Rows are points. Two turns around zero, p and q, are shown by what they do to some points. Where does a point land after both, in the order given? Backwards means that the second turn is done in reverse. Each puzzle has new turns, and all numbers are rounded.
In the rows, 128 means zero.

Turn p:
[154 101] -> [156 153]
[ 94 164] -> [91 96]
[141 161] -> [ 96 142]
[ 79 102] -> [152  78]
[173 111] -> [147 172]
Turn q:
[108 169] -> [160 160]
[173 144] -> [158  91]
[108 131] -> [124 148]
[123  68] -> [ 70 113]
Where do these land?
p, then q: [121  51] -> [144  52]
p, then q backwards: [152 163] -> [ 93 104]
q, then p: [101 129] -> [102 121]
p, then q: [142 128] -> [141 132]
q, then p: [124 169] -> [112 166]

Turn p:
[166 157 105 159] -> [109 142  72 133]
[ 66 126 139 113] -> [122  91 178 146]
[187 109 183 142] -> [177 193 113 140]
[ 88 128 127  81] -> [108 111 182 113]
[134 120  87 145] -> [125 104  95 109]
Turn q:
[ 72 132  81 194] -> [126 166 134 219]
[124  91 165  96] -> [156  82 106 108]
[136 126 113  88] -> [125 137  96 100]
[157 107 137 120] -> [152 125 135 100]
[152 184 143 140] -> [ 80 131 167 112]
Where do these land?
p, then q: [154 107 106  97] -> [109 123  94  96]
p, then q: [ 92 111 149 201] -> [186 163 179 137]
q, then p: [121 144  99  78] -> [ 84  94 132 104]
q, then p: [ 95  95 148 127] -> [160 122  94 109]
p, then q: [192 173 111  80] -> [ 50 127  80 144]
p, then q: [113 125 125 184] -> [167 165 146 142]
q, then p: [130 140 159 129] -> [153 123 149 126]

Turn p:
[152 100 103 104  73 114] -> [108 108 135 158  65 119]
[155 109 183 100 213 123] -> [132 135 170  33 152 103]
[ 80 105  97 118 152 121] -> [ 88  94  99 120 157 128]
[154 140 130 186 170 120] -> [166 142 143 134 175  85]
[139 145 108  97 102 140] -> [138 122 104 130  86 140]
[101 195 168 156  77 122] -> [138 206 116 169 132 175]
[116 102 107 135 109 156] -> [127  89 131 152 127 147]
Turn q:
[176 163  46 102 110 130] -> [133 135  50 116  77  80]
[122 109 137 174 159  97] -> [154 130 154 182 142 132]
[157 167 111 110  63 143] -> [104 167 108  79  93  92]
[147 102 104 142 143  87] -> [153 114 132 171  97 118]
[167 162 140 108 128 152] -> [144 158  99  89 119 145]
[ 46 108 157 161 149 152] -> [ 93 107 164 153 207 143]
[132  94 171 106 121 162] -> [101 124 147 105 123 183]
[ 77 118 157 121 151 101] -> [142  89 169 129 166 130]
Where do these land?
p, then q: [100 163  82 106  84 156] -> [ 71 147  84 162 111 107]
q, then p backwards: [108 152  92 173  67  89] -> [173 113 121 156 132  48]
q, then p: [ 80 133 145 164 129 106] -> [124 158 155 101 169 109]
q, then p: [144  87 115 112 161 143] -> [143  82 140 158 132 144]
q, then p: [119 165 148 181 162 142] -> [178 145 110 101 164  98]
p, then q: [166 103 159  78 110 162] -> [ 87 139 156  74  98 154]
p, then q: [ 97 144 118 139 152  79] -> [156  98 113 142 159  91]
q, then p: [162 120 151 121 164  92] -> [172 124 165 136  97 124]
p, then q: [174  84 141  78 123 184] -> [ 83 126 165  88  75 175]

Turn p:
[ 99 173  71 122  76 118  89 125 169] -> [ 90 196 107 136 136 133 167 102 185]
[ 90 149 142 100 145 106 153  61 186] -> [ 98 104 162 182 137  68 168  98 146]
[158 193 153 115 130 106  89 161  70] -> [152 145 170  97  88 159  78 146 186]
[192  94 117 112 109 141  69 160  85] -> [184 119  79  64 117 170 113 134 153]
[ 90 141 162 113 124 123 113 137 134] -> [123 138 125 159  91 107 110 125 141]
[172  89 129 195 125 152 160 122 104] -> [172 125 130 117 182 157 122 153  67]
[181 143 123  88 167 145 151 175 133] -> [124 100 156  69  80 145 157 152 114]
[ 83 108 143 161 176  73 127 136 108] -> [ 93 110 125 144 150  91  65 170 127]
[139 119 109 149 137 193 137 108 122] -> [138 111 121 149 144 183 157 129  99]
[ 83  92 162 152 134 111 176 102 185] -> [114 124 128 180 149  54 142 130  76]
[123 107  98 102  86 140 143 120 111] -> [123 135 106 111 135 143 130  71 114]
Turn q:
[ 64  91 173  76 123  78  71 134 120] -> [203 149 202 171 117 136 100  94 104]
[110 133 122  91 190 187 126 140 135] -> [ 74 111 168 105 112 154  72 127 128]
[174 183 136 107 123 125 116 129 112] -> [136 140 121 101 185 148 123 165 136]
[137  96 118 157 102 110 211 156 123] -> [ 95 103 117 170 119  74 189 150 128]
[102 112 169 142  88 142  81  58  98] -> [167 211 121 106  99 137 135 100  86]
[ 86 149 135 160 128  99 194  89 123] -> [128 132  96 134 114  43 115 144  96]
[160 148 112 127 118 147 128 155 175] -> [119  99 127  96 141 135 144 130 180]
[172 111 103  81 126 122  64 106 132] -> [158 111 137 101 159 201 139  98 107]
[168  85 125 179 143 115 142 152 144] -> [ 95 114  95 169 139 126 162  91 156]
[106 171  87 159 139 154 147 162 119] -> [106 108  98 129  95 126 101 181 159]
Where do these land?
p, then q: [141 107 132 144 107 162  90  79 151] -> [ 77  97  77 121 142 121 143 116 133]
p, then q: [126  96 125  86 118 121 195 135  88] -> [154 164 146 128 125 155 126 118  51]
q, then p backwards: [105 132 154  96  63  71 180 157  69] -> [149 141 192 199 153 135 148 116 204]
p, then q: [126  95  98 155  98 124 155 164  97] -> [131 130 135 117 128 176  84 164  97]
p, then q: [144 158 159  92 185 140  75 147 143] -> [139 110 158 131 108 111 200 115 181]
q, then p: [ 77 105 143 122 102 119 170 155 140] -> [158 167 142 119 141  75  98 129 113]
q, then p backwards: [109 105 150 119 107 111 151 172  69] -> [105 167 163 174 147 153 138 121 168]
p, then q: [127 133 126 195 152 143 137  77 133] -> [ 68 144 108 171 132 126  96 113 155]
q, then p: [186 161 128 149 151 147  99 112 196] -> [ 88  70 109 142 122 112 194 107 158]
q, then p: [128 180  92 134 144 174  89 100 157] -> [120 113  79 114  88 145 171  89 166]
q, then p backwards: [140 137 101 115 181  96  67 110 163] -> [138  91 122 115 112 135 118  90  46]
